Each row of a before or after table is a point. The points were changed in one or more steps. Then noise was added and the rows were shuffled. The steps act on how far a point lies along the listed directions, d1 being the first. Write out the steps. A step turns or swaps two directions, mirrors them in a line or flattens them onto one, adds a multiple of one to another, or multiplies one. Angles are multiples of 10 degrees, from the lower direction toward the higher: turns from -170 to 170, lines from 10 to 170 but not 90. Use the fewest steps. Two steps may share a direction if one is a turn and the other turns, adds or multiplies; they go together, in the order done. Otherwise the lowest direction goes first.
In the rows, 128 means zero.

Directions:
(1): [127  82]
(2): [ 82 129]
Before (13 x 2):
[[132 148]
 [153 157]
 [ 92 112]
 [108  84]
 [177  85]
 [104 104]
 [116 154]
 [194 164]
 [173 158]
 [ 95 154]
 [112 155]
 [ 94 156]
 [107 169]]
After (13 x 2):
[[106 159]
 [161 160]
 [152 150]
 [ 79 132]
 [151 151]
 [145 166]
 [103  66]
 [ 98 144]
 [160 112]
 [147 133]
 [181  83]
 [143 168]
 [170  98]]
Steps: turn d1 and d2 by 70 degrees

Directions:
(1): [ 79 171 133 158 145 157]
(2): [106 100 164 172 104  93]
(3): [ 93  73  89 130 135 151]
(4): [130 136  93 148 175  78]
(5): [119 153  82 133  71 112]
Before:
[[190 102 200  83 140 147]
 [116 118 161 159 153  85]
 [ 91 171  98 141 120 141]
 [148 145 179 133 184 144]
 [116 179 166 137 159 137]
 [103  90 153 148 136 121]
 [166 108 143  79  82 128]
 [183 140 150  72 157 162]
 [131 114 159 129 132 158]
 [123 114 123 111 101 165]
 [ 77  71  95 155 170 110]
 [173 174  95 132 134  64]
 [ 83 141 146 155  69 152]
 [107  98 144 153 180 152]]
After:
[[196  98 193  79 129 140]
 [120 173 170 134 164 135]
 [ 88 171 104 142 129 145]
 [187 137 146  70 151 158]
 [ 81 142 152 157  76 156]
 [122 114 123 111 102 165]
 [115  92 146 150 179 150]
 [168 179  93 135 133  67]
 [154 137 180 128 183 142]
 [ 80  69  96 154 172 109]
 [118 114 161 158 153  83]
 [106  88 152 147 135 118]
 [162 113 138  80  75 127]
 [134 110 158 127 132 156]]
Steps: turn d1 and d5 by -10 degrees

Directions:
(1): [ 99  96 132 123 150  49  95  92 148 125 118]
(2): [144  90 137 131 160 165  75 152 124 120  66]
Before:
[[121 107 119 107 125  80  90 111 150 118 110]
 [146 127 119 120 112 175 127 150 126 130 135]
 [121 128 119 140 136 136 126 121 127 137 128]
 [128 111 134 126 152 125 110 123 147 129  96]
 [119  88 137 126 163  74  97  93 142 128 105]
 [156 121 125 141 121 201 121 155 112 115  95]
 [110  47 158 127 188 120  20 133 155  98  51]
 [140 155 128 148 139 148 133 143 113 129 136]
 [120 155 131 137  99 119 143 129 152 143 149]]
After (9 x 11):
[[146  86 139 130 170 144  85 130 128 125  73]
 [131 158 126 145 133 125 146 130 116 129 151]
 [163  96 155 135 159 253  68 189 124 106  66]
 [121 131 120 139 133 141 125 119 126 137 129]
 [145 158 112 138  90 182 167 138 113 119 149]
 [115 137 131 137 113  93 121 117 162 141 138]
 [140 103 121 111 130 132  77 136 137 116  85]
 [141 124 133 128 140 158 125 138 138 130  92]
 [134 139 115 116 100 148 143 134 129 130 164]]
Steps: turn d1 and d2 by 60 degrees

Directions:
(1): [124  87 171 170  87 138 135 162 133 172 114 160 165 182 150 118 139  78]
(2): [140 152 127 183 127  84 107 114  94 119 137  91 183 121  96  85 191 137]
Before:
[[119  55 203 182  64 134 147 187 131 179 122 172 145 203 153 113 137  69]
 [126 127 118 125 138 108 113 113 133 111 143 100 130  99 109 114 134 145]
 [112 145 111 122 160 135 119 105 132 109 115 107 125 105 115  86 144 162]
 [116 156  89 111 141  99 112  99 105 117 136 102  99  91  92 128 147 173]
 [117 144 126  79 145 127 143  93 153 118 151 127  88 123 137 160  72 147]
 [122 117 112 119 120 146 143 130 140 107 116 122 118 115 138 154  94 124]
 [113  90 128  54 120 212 141 138 168 128  98 161  54 128 176 194  36 113]
 [110  68 189 210  42 146 128 166 126 185 104 179 202 222 187  99 160  53]
 [112 120 107  39 169 162 130 104 144  98 118 142  56 109 126 166  68 143]
 [130 157 103 114 166 114 106 103 125 123 149  97 110 119 111 157 129 149]
 [133 175 105  99 147 102 108 114 123 103 135  94 108 100  95 126 152 171]
 [125 174  87 116 160  84 113 111 126 120 138  86 113  92 116 108 153 162]]
After, 12 rows:
[[114 141 121 145 150 128 118 110 125 118 114 107 147 117 113  74 161 151]
 [127 124 126 138 131 105 111 117 130 116 141  99 143 107 108 106 143 138]
 [110  87 143  55 127 173 163 157 165 126 132 171  23 133 158 181  43 132]
 [128 166 103 151 143  73 107 119 116 134 133  86 146 111 114  89 178 145]
 [ 98 112 101  23 132 202 151 121 176 108 119 178  27 121 197 196  25 144]
 [121  60 188 179  61 173 125 168 134 181  89 162 173 196 169 128 128  53]
 [123 123 171 172 101  99 131 115 128 157 143 126 176 174 134 111 141 101]
 [136 164 127 146 124  89 102 125 110 122 131  94 153 126  92 103 185 149]
 [124 109 130 158 100 133 139 140 128 124 112 122 156 136 136 134 123 105]
 [133 147 125 162 144  99 101 114 112 141 145  98 155 144 109 132 163 126]
 [119 145 112 158 119  84 105 112  93 137 132 102 143 118  89 103 182 150]
 [122  85 175 184 101 118 112 140 105 157 107 144 192 187 118  91 172  72]]
Steps: mirror d1 and d2 in the line at 130 degrees
